Every row gives one point. Examples show where two turns around zero, p and q, send a point. Where does a point land after both, in the order given? Backwards means that the second turn is done in reverse. Each puzzle has new turns, and all numbers are rounded.

Turn p:
[ 0.14 -0.45] -> [ 0.39 -0.26]
[-0.01  0.54] -> [-0.35  0.41]
[-0.13 -0.09] -> [-0.04 -0.15]
Turn q:
[ 0.53 -0.21] -> [ 0.56 -0.09]
[-0.32 -0.05] -> [-0.30 -0.12]
[-0.21  0.26] -> [-0.26  0.21]
Where do these land?
q, then p: [-0.23  0.03] -> [-0.17 -0.16]
q, then p: [0.52 0.25] -> [0.13 0.56]
p, then q: [-0.28 -0.28] -> [ 0.05 -0.39]

Turn p:
[-0.09  0.10 -0.60] -> [-0.18  0.11 -0.58]
[ 0.21 -0.47  0.36] -> [ 0.09 -0.50  0.37]
[0.25 0.30 0.09] -> [0.36 0.18 0.00]
[-0.36  0.07  0.15] -> [-0.26  0.22  0.21]
Turn q:
[ 0.19  0.08 -0.24] -> [ 0.14 -0.09 -0.27]
[ 0.29 -0.10 -0.01] -> [ 0.31  0.00 -0.02]
[-0.48 -0.51 -0.10] -> [-0.25 -0.50  0.43]
[-0.01  0.53  0.34] -> [-0.21  0.58 -0.15]
Where do these land?
p, then q backwards: [0.32 0.28 0.29] -> [ 0.41 -0.22  0.23]
q, then p: [-0.15 -0.14 -0.42] -> [-0.28 -0.37 -0.06]
q, then p: [ 0.33 -0.05  0.41] -> [0.48 0.20 0.09]
p, then q: [-0.49 -0.09 -0.28] -> [-0.54 -0.19 -0.03]

Turn p:
[-0.02 -0.33  0.06] -> [-0.23 -0.24  0.03]
[-0.01  0.32 -0.38] -> [ 0.07  0.44 -0.22]
[ 0.31  0.33 -0.22] -> [ 0.30  0.20 -0.35]
[-0.28 -0.33  0.54] -> [-0.15 -0.40  0.54]
Turn q:
[-0.14 -0.02 -0.09] -> [-0.13  0.05  0.10]
[-0.17  0.22 -0.29] -> [-0.37  0.13 -0.07]
[ 0.17 -0.39  0.49] -> [ 0.59 -0.15  0.21]
[ 0.31 -0.32 -0.40] -> [-0.18 -0.57  0.02]
[-0.17  0.52  0.29] -> [ 0.09  0.55 -0.26]
Where do these land?
q, then p: [ 0.37 -0.03 -0.44] -> [-0.58 -0.02 -0.01]
p, then q: [-0.37 -0.27  0.12] -> [0.20 0.31 0.29]
q, then p: [ 0.27  0.12 -0.37] -> [-0.45  0.13 -0.02]
p, then q backwards: [-0.56  0.17  0.12] -> [-0.57 -0.18  0.08]
q, then p: [-0.11 -0.24  0.43] -> [ 0.40 -0.29 -0.10]
q, then p: [0.40 0.25 0.15] -> [-0.13  0.12 -0.46]
